Every row gives one point. Each copy is the shape, with its points in the same order, turned, moved and blurred by noise. Say if it was mirrored as well.

Shape:
+0.05	+0.35
+0.11	+0.28
-0.32	+0.35
+0.12	-0.31
+0.64	-0.41
-0.15	+0.33
-0.18	-0.07
+0.12	-0.41
Copy 1 (8 x 2):
-0.40	+0.49
-0.34	+0.38
-0.07	+0.67
-0.20	-0.16
-0.58	-0.51
-0.20	+0.54
+0.05	+0.26
-0.12	-0.24
Copy 1 is: mirrored
Copy 2 (8 x 2):
+0.08	+0.42
+0.14	+0.36
-0.27	+0.46
+0.07	-0.24
+0.56	-0.39
-0.12	+0.43
-0.22	+0.05
+0.08	-0.37
Copy 2 is: only turned
Copy 3:
+0.02	+0.46
+0.07	+0.33
-0.42	+0.29
+0.24	-0.23
+0.74	-0.20
-0.15	+0.33
-0.09	-0.06
+0.30	-0.33
Copy 3 is: only turned
Copy 4, 8 rows:
+0.03	-0.51
+0.11	-0.37
-0.33	-0.47
+0.01	+0.13
+0.66	+0.28
-0.13	-0.46
-0.29	-0.07
+0.09	+0.22
Copy 4 is: mirrored

Shape (6 x 2):
-0.44	-0.27
-0.57	-0.31
+0.52	+0.17
+0.04	+0.05
-0.17	+0.00
+0.22	+0.42
Copy 1 (6 x 2):
+0.49	-0.14
+0.62	-0.23
-0.43	+0.39
-0.03	+0.05
+0.13	-0.08
-0.44	-0.04
Copy 1 is: only turned
Copy 2, 6 rows:
-0.28	-0.41
-0.45	-0.43
+0.63	+0.17
+0.12	+0.00
-0.08	-0.06
+0.24	+0.41
Copy 2 is: only turned
Copy 3:
-0.10	-0.46
-0.17	-0.55
-0.01	+0.63
-0.11	+0.10
-0.20	-0.12
-0.36	+0.42
Copy 3 is: only turned
Copy 4 (6 x 2):
+0.16	-0.47
+0.17	-0.61
-0.01	+0.58
-0.01	+0.09
-0.03	-0.12
-0.32	+0.36
Copy 4 is: only turned

Shape:
+0.62	-0.06	+0.24
+0.32	+0.52	-0.38
-0.01	+0.09	+0.08
+0.09	-0.26	-0.43
-0.01	+0.26	-0.07
-0.22	-0.12	+0.68
Copy 1 (6 x 3):
+0.48	+0.15	+0.56
+0.52	+0.45	-0.28
+0.03	+0.04	+0.06
-0.13	+0.65	+0.20
+0.12	+0.16	-0.12
-0.17	-0.52	+0.38
Copy 1 is: mirrored
Copy 2:
-0.33	+0.02	-0.54
+0.09	+0.50	+0.11
-0.21	-0.12	+0.11
+0.38	-0.20	-0.15
-0.08	-0.03	+0.19
-0.70	-0.62	+0.13
Copy 2 is: mirrored
Copy 3 (6 x 3):
-0.06	-0.58	+0.10
+0.70	-0.14	+0.10
+0.05	+0.05	+0.14
+0.25	+0.05	-0.52
+0.23	+0.10	+0.18
-0.62	+0.01	+0.41
Copy 3 is: only turned

Shape (9 x 4):
-0.31	-0.66	+0.16	+0.26
-0.19	-0.04	-0.07	+0.16
+1.10	+0.23	+0.21	-0.12
-0.24	+0.07	+0.11	+0.30
+0.13	-0.10	-0.29	-0.15
+0.31	+0.23	+0.49	-0.33
+0.12	+0.09	-0.19	+0.15
-0.19	+0.22	+0.60	-0.21
+0.34	-0.13	-0.28	-0.15
Copy 1:
-0.48	-0.32	-0.32	+0.12
+0.06	-0.17	-0.02	-0.11
+0.43	+1.14	-0.22	+0.19
-0.03	-0.13	+0.22	-0.02
+0.33	+0.06	-0.35	-0.22
+0.50	+0.36	-0.06	+0.53
+0.19	+0.15	-0.03	-0.26
+0.32	-0.08	+0.12	+0.65
+0.28	+0.25	-0.43	-0.19
Copy 1 is: only turned
Copy 2:
+0.46	-0.14	-0.17	+0.51
+0.09	+0.03	+0.11	+0.18
-0.57	-0.75	-0.32	-0.68
+0.17	-0.08	+0.36	+0.15
-0.17	+0.16	-0.24	-0.07
+0.17	-0.42	-0.01	-0.67
-0.26	-0.01	+0.04	+0.02
+0.44	-0.21	+0.25	-0.46
-0.26	+0.02	-0.35	-0.11
Copy 2 is: mirrored

Shape (11 x 6):
-0.09	+0.36	+0.35	-0.03	-0.42	-0.49
+0.15	+0.08	+0.45	+0.10	+0.38	-0.43
-0.35	-0.44	-0.73	-0.03	+0.12	-0.07
+0.24	+0.24	-0.03	+0.32	+0.02	+0.40
-0.29	-0.05	+0.02	-0.20	+0.14	-0.08
+0.17	-0.02	+0.25	-0.18	-0.12	+0.44
-0.16	+0.10	-0.60	+0.46	-0.28	+0.22
+0.10	-0.52	+0.45	+0.03	-0.13	-0.22
+0.49	-0.39	+0.00	-0.33	+0.35	+0.18
+0.61	-0.21	+0.31	+0.23	+0.21	-0.14
+0.19	-0.36	-0.65	+0.21	-0.06	+0.05
Copy 1 (11 x 6):
+0.50	+0.05	-0.01	-0.48	-0.28	-0.46
+0.43	+0.45	-0.19	+0.00	+0.01	+0.10
-0.15	-0.48	+0.20	+0.81	-0.21	-0.37
-0.57	+0.19	-0.18	-0.10	+0.06	-0.10
+0.07	+0.02	+0.27	+0.13	-0.16	-0.09
-0.44	+0.06	+0.14	-0.28	-0.21	+0.20
-0.58	-0.13	-0.20	+0.23	-0.08	-0.72
+0.19	+0.18	-0.22	+0.09	-0.71	+0.23
-0.10	-0.20	-0.18	+0.20	-0.05	+0.63
+0.03	+0.27	-0.65	-0.05	-0.16	+0.37
-0.36	-0.47	-0.39	+0.45	-0.20	-0.24
Copy 1 is: only turned
Copy 2:
+0.60	-0.30	-0.03	+0.31	-0.21	-0.18
+0.65	-0.14	+0.00	-0.18	+0.10	+0.39
-0.48	+0.32	-0.17	-0.42	-0.45	-0.13
-0.11	+0.08	+0.00	+0.44	-0.11	+0.64
+0.09	+0.10	-0.07	-0.11	+0.03	-0.17
+0.01	+0.26	+0.28	+0.36	+0.24	+0.14
-0.51	+0.00	-0.27	+0.29	-0.68	+0.32
+0.31	-0.11	+0.61	-0.19	-0.06	+0.09
+0.15	+0.69	+0.46	-0.08	+0.09	+0.42
+0.43	+0.11	+0.44	-0.11	-0.06	+0.70
-0.39	+0.46	+0.10	-0.18	-0.61	+0.26
Copy 2 is: only turned
Copy 3 (11 x 6):
+0.37	-0.10	-0.22	+0.22	-0.17	+0.09
-0.27	-0.02	-0.17	+0.33	+0.45	+0.05
-0.58	+0.42	+0.83	+0.11	-0.37	-0.28
-0.28	+0.33	-0.02	-0.59	+0.08	+0.09
-0.11	+0.14	+0.39	+0.13	+0.13	-0.28
+0.01	-0.13	+0.28	-0.56	+0.19	+0.03
-0.32	+0.57	+0.24	-0.40	-0.58	-0.11
-0.37	-0.60	+0.18	+0.11	+0.06	+0.06
-0.49	-0.03	+0.68	-0.19	+0.50	+0.30
-0.58	-0.12	-0.06	-0.09	+0.33	+0.40
-0.68	+0.34	+0.56	-0.22	-0.39	+0.23
Copy 3 is: mirrored

Shape:
-0.01	-0.19	+0.12	+0.16	-0.39	+0.51	+0.14	-0.21
+0.33	+0.25	-0.07	-0.08	+0.53	-0.10	-0.01	-0.15
+0.17	-0.29	+0.09	-0.51	-0.09	+0.61	-0.31	-0.28
-0.21	-0.37	+0.31	-0.27	-0.34	+0.01	+0.18	+0.04
+0.10	-0.35	-0.06	-0.30	+0.09	+0.26	-0.06	-0.32
+0.81	+0.42	+0.02	-0.19	+0.74	+0.25	-0.33	+0.28
-0.16	-0.61	-0.08	+0.21	-0.18	-0.12	+0.45	-0.17
+0.04	-0.04	-0.05	+0.30	-0.31	-0.21	+0.45	-0.30
-0.13	+0.10	-0.26	+0.49	+0.03	-0.15	+0.21	+0.23
+0.91	-0.14	+0.45	-0.33	+0.18	-0.36	-0.56	-0.44
-0.12	+0.22	-0.32	+0.09	-0.20	-0.45	+0.53	-0.09
-0.07	-0.47	-0.14	-0.58	-0.22	+0.37	-0.37	-0.27
+0.65	+0.33	-0.32	+0.31	+0.25	+0.19	-0.36	+0.43
+0.34	-0.08	-0.41	+0.03	-0.12	-0.27	+0.66	+0.22
Copy 1, 14 rows:
-0.59	-0.10	-0.13	+0.31	+0.09	-0.16	-0.34	+0.36
+0.40	-0.16	-0.28	-0.04	+0.17	-0.02	+0.08	-0.29
-0.19	-0.48	+0.02	+0.62	-0.17	+0.00	-0.39	-0.13
-0.32	+0.42	+0.17	+0.39	-0.17	-0.13	-0.27	+0.06
-0.05	-0.26	-0.09	+0.50	-0.22	-0.16	-0.10	-0.03
+0.35	-0.50	-0.24	-0.17	+0.38	+0.55	+0.02	-0.73
-0.39	+0.33	-0.08	+0.25	-0.21	-0.38	+0.32	+0.45
-0.14	+0.25	-0.03	+0.01	+0.29	-0.48	+0.17	+0.42
-0.14	+0.24	-0.21	-0.52	-0.06	-0.08	+0.17	+0.27
+0.60	-0.17	+0.27	+0.76	+0.51	+0.49	+0.14	-0.14
+0.07	+0.32	+0.12	-0.37	+0.03	-0.66	+0.20	+0.23
-0.10	-0.39	+0.27	+0.60	-0.48	-0.10	-0.35	+0.08
-0.02	-0.47	-0.03	-0.63	+0.17	+0.57	+0.07	-0.16
-0.26	+0.19	+0.25	-0.32	+0.09	-0.46	+0.48	-0.16
Copy 1 is: mirrored
Copy 2, 14 rows:
+0.38	+0.04	+0.32	+0.31	-0.08	-0.19	-0.30	+0.08
-0.02	-0.09	-0.11	-0.26	-0.46	+0.14	+0.49	-0.06
+0.29	+0.28	+0.53	-0.33	+0.22	-0.07	-0.01	+0.43
+0.28	-0.04	+0.08	+0.08	+0.46	+0.17	-0.20	-0.25
+0.39	+0.17	+0.15	-0.17	+0.05	+0.03	+0.25	+0.14
-0.51	-0.18	+0.52	-0.43	-0.63	-0.05	+0.72	+0.05
+0.66	+0.19	-0.12	+0.43	+0.01	+0.09	+0.01	-0.43
+0.49	-0.22	-0.24	+0.46	-0.23	+0.32	-0.03	-0.13
-0.06	+0.10	-0.31	+0.40	-0.48	+0.08	+0.03	-0.44
-0.02	-0.47	+0.22	-0.10	+0.26	+0.14	+0.98	+0.53
+0.24	-0.16	-0.45	+0.32	-0.37	+0.66	-0.10	-0.35
+0.28	+0.45	+0.29	-0.08	+0.38	+0.12	+0.01	+0.39
-0.54	+0.09	+0.45	+0.24	-0.79	-0.02	+0.46	-0.01
+0.29	-0.07	+0.12	+0.31	-0.42	+0.68	+0.17	-0.59
Copy 2 is: only turned

Shape:
+0.09	+0.21	-0.35	+0.07	+0.11	+0.27	+0.19	-0.20
-0.06	-0.15	+0.11	+0.01	-0.19	+0.04	-0.14	-0.20
-0.10	-0.28	+0.41	+0.12	-0.17	+0.42	+0.14	+0.14
+0.68	+0.01	-0.23	+0.39	+0.37	-0.33	+0.39	-0.44
+0.03	+0.73	+0.28	+0.21	-0.41	-0.04	-0.32	-0.39
+0.07	-0.10	+0.16	-0.25	-0.49	+0.33	-0.10	+0.52
-0.24	-0.30	-0.22	+0.01	+0.01	+0.20	-0.57	+0.44
+0.33	+0.32	+0.43	-0.42	+0.25	+0.25	-0.62	+0.11
+0.05	-0.16	+0.47	-0.42	-0.41	-0.41	+0.24	-0.12
+0.20	-0.17	-0.19	-0.05	-0.16	-0.57	+0.12	-0.63
-0.27	+0.40	-0.13	+0.10	+0.27	-0.14	-0.46	-0.11
-0.18	+0.76	+0.48	+0.30	+0.31	-0.10	-0.43	-0.04
Copy 1 (12 x 8):
-0.33	+0.35	+0.16	+0.14	+0.08	+0.10	+0.29	-0.09
+0.14	+0.42	+0.17	-0.24	+0.09	+0.14	-0.01	+0.33
+0.08	+0.28	-0.07	-0.38	-0.27	+0.61	+0.09	+0.30
-0.52	+0.04	+0.06	+0.67	+0.09	-0.20	-0.23	+0.46
-0.21	-0.09	+0.35	-0.72	+0.45	-0.24	+0.25	+0.33
+0.57	+0.11	-0.17	-0.33	+0.14	+0.61	+0.36	+0.09
+0.58	+0.40	+0.53	-0.05	+0.17	+0.66	+0.02	-0.14
+0.59	-0.36	+0.46	-0.25	-0.24	-0.14	+0.34	+0.00
+0.38	+0.25	-0.51	-0.38	+0.10	-0.20	-0.26	+0.34
-0.03	+0.56	-0.05	+0.17	+0.39	-0.41	-0.31	+0.47
+0.00	+0.16	+0.71	-0.23	+0.27	-0.06	-0.11	-0.24
-0.19	-0.40	+0.67	-0.61	+0.09	-0.06	-0.17	-0.06
Copy 1 is: only turned
Copy 2:
+0.07	+0.33	-0.19	-0.40	-0.12	+0.08	+0.30	+0.23
+0.13	-0.03	+0.18	+0.08	-0.08	-0.08	-0.14	+0.27
+0.02	-0.08	+0.69	-0.11	+0.28	-0.16	+0.04	+0.14
+0.25	+0.26	-0.75	-0.09	+0.51	+0.38	-0.09	+0.44
+0.09	+0.30	-0.04	-0.33	-0.22	-0.65	-0.47	+0.64
+0.58	-0.15	+0.61	-0.17	-0.01	-0.45	+0.03	-0.22
-0.03	+0.13	+0.38	+0.21	-0.29	-0.28	+0.04	-0.62
-0.13	-0.39	-0.22	-0.25	+0.04	-0.85	-0.17	-0.18
+0.53	-0.48	+0.27	-0.12	+0.00	+0.12	-0.53	+0.34
+0.38	+0.06	-0.35	+0.16	-0.23	+0.45	-0.27	+0.53
-0.31	+0.25	-0.22	-0.29	-0.40	-0.23	-0.30	-0.08
-0.51	+0.28	-0.13	-0.52	+0.00	-0.55	-0.74	+0.09
Copy 2 is: only turned

Shape, 13 rows:
-0.24	-0.45	+0.40	+0.37	-0.08	-0.18	-0.63	-0.27	+0.14
-0.05	-0.04	+0.30	+0.05	+0.31	-0.23	-0.19	+0.22	+0.16
+0.27	-0.12	+0.35	+0.48	-0.01	+0.11	+0.15	-0.24	+0.10
-0.47	+0.40	+0.49	-0.46	-0.64	+0.04	+0.05	+0.41	-0.50
+0.24	-0.24	-0.10	+0.09	+0.22	+0.25	+0.12	-0.10	+0.17
+0.02	+0.40	+0.11	-0.40	-0.47	+0.57	+0.22	+0.67	-0.54
+0.11	-0.22	-0.48	+0.55	+0.15	-0.20	+0.27	+0.07	+0.07
-0.25	+0.27	+0.01	-0.19	-0.23	+0.78	-0.04	+0.86	-0.51
-0.08	-0.71	-0.31	+0.05	+0.17	+0.23	+0.17	-0.20	+0.43
+0.00	+0.13	+0.10	-0.47	-0.13	+0.22	-0.23	+0.21	-0.75
-0.51	+0.17	+0.12	+0.19	+0.25	+0.08	-0.20	-0.37	-0.03
+0.20	+0.26	-0.26	+0.17	-0.31	+0.07	-0.19	+0.02	+0.16
+0.12	-0.47	-0.18	+0.65	+0.11	-0.04	+0.12	-0.22	-0.01
Copy 1 (13 x 9):
+0.09	+0.29	-0.88	+0.23	-0.16	-0.15	+0.11	-0.40	+0.15
-0.07	+0.05	-0.28	+0.57	+0.28	-0.21	+0.02	-0.01	+0.16
-0.02	+0.18	-0.04	-0.17	+0.17	-0.36	+0.37	-0.25	+0.21
+0.79	+0.68	-0.09	+0.32	+0.28	+0.09	-0.09	+0.85	-0.09
+0.01	-0.24	+0.15	+0.27	-0.03	-0.11	+0.33	-0.20	+0.09
+0.63	+0.31	+0.41	+0.40	-0.24	-0.02	+0.10	+1.08	-0.09
-0.25	-0.23	+0.21	+0.07	+0.07	-0.23	-0.21	-0.29	-0.40
+0.55	+0.03	+0.08	+0.57	-0.37	-0.38	+0.16	+1.20	-0.25
+0.27	-0.46	-0.02	+0.34	-0.12	-0.01	+0.25	-0.61	-0.16
+0.20	+0.17	-0.10	+0.40	-0.17	+0.40	+0.21	+0.85	+0.11
+0.36	-0.27	-0.55	-0.16	+0.31	-0.06	-0.08	+0.03	+0.16
+0.10	+0.14	+0.18	+0.06	-0.25	-0.22	-0.35	+0.06	+0.31
-0.23	-0.14	-0.07	-0.15	-0.03	-0.11	+0.21	-0.45	-0.30
Copy 1 is: mirrored
Copy 2:
+0.01	-0.57	+0.52	-0.21	-0.31	-0.25	+0.36	+0.45	-0.26
-0.11	+0.00	+0.22	+0.13	-0.08	-0.25	+0.40	+0.36	+0.30
-0.09	+0.14	+0.22	-0.34	-0.17	+0.39	+0.29	+0.36	-0.10
-0.09	-0.24	-1.06	+0.00	+0.34	-0.50	+0.16	+0.24	-0.08
-0.08	+0.19	+0.29	+0.03	-0.22	+0.24	-0.19	+0.23	+0.17
-0.16	+0.24	-1.06	+0.41	+0.27	-0.05	-0.23	+0.48	-0.14
+0.37	+0.50	+0.33	+0.15	-0.43	+0.10	+0.12	-0.08	-0.12
-0.33	+0.04	-0.95	+0.78	-0.03	-0.06	-0.16	+0.48	-0.20
+0.14	-0.06	+0.35	-0.04	-0.78	+0.20	-0.36	+0.06	+0.23
-0.34	+0.04	-0.40	+0.23	+0.36	-0.52	-0.35	+0.37	-0.26
-0.27	-0.41	+0.21	+0.14	+0.04	+0.03	+0.25	-0.23	-0.10
+0.42	-0.01	+0.04	+0.22	+0.19	+0.21	+0.00	+0.33	-0.16
+0.09	+0.30	+0.45	-0.12	-0.52	+0.17	+0.14	+0.10	-0.33
Copy 2 is: mirrored
